Each point is reached from the start by the listed moves, each made 0, 1 or 2 times, or once backwards (-1), plus a little noise. Is the number of moves made odd or even? Then give how often each move was made.

Moves:
(1): [ 31 -23  12 -12 -11]
(2): [22 40 -4 -8 -7]
Start: [  6   8   6 -10 -11]
Points:
[108  41  21 -50 -46] => even (2, 2)
[ -1  73 -10  -7  -6] => even (-1, 1)
[ 68 -39  29 -34 -30] => even (2, 0)
[ 80  68  10 -35 -36] => odd (1, 2)

Moves:
(1): [ 16 -12   5 -12  10   4   3   9  -9  -7   5   3]
(2): [ 5 13 11 -5 -5 -4  2  3  7 -1 11  9]
(3): [-10  -8  14  14  11  -3   2  16   2   9   7  -3]
(4): [ 12  10  -4  22   4 -12 -24  -6  -2 -16   1   2]
(5): [ -4  18 -22  -6  35   6  -3  -3   7  11   1   0]
(6): [  0   6  -4  10 -10  38  -7  22  14 -15   1  -2]
(7): [-11   3   5  14  11   0  26 -15  -8 -13  -2  -1]
(8): [  3   4 -16   9  -3 -17  15  13   4  -3   1 -17]
(9): [13 -8  3 -1  0  0 -2 -5 25  3  0 -5]
(10): [ 14   8   4   7   0   6   3  -3 -11  23  -2 -11]
(11): [ -4  -3 -12   2   2   0  -2  -9  -1   2  27  -8]
Start: [ 25   5   0 -26  -3 -10  -6   4  -6   1   4  16]
Points:
[ 52  20  20  18 -50  23 -85  85  10 -81  72  40] => odd (1, 2, 1, 2, -1, 2, -1, 0, -1, -1, 1)
[ 16  50 -45  85 121 -81   8 -62  28  33  64 -41] => even (-1, 0, 2, 2, 2, -1, 2, 1, 2, 1, 2)
[ 28  86 -34  58  78  -3 -43  60  -2  11  33  -4] => odd (0, 1, 2, 2, 2, 1, 0, 1, -1, 1, 0)
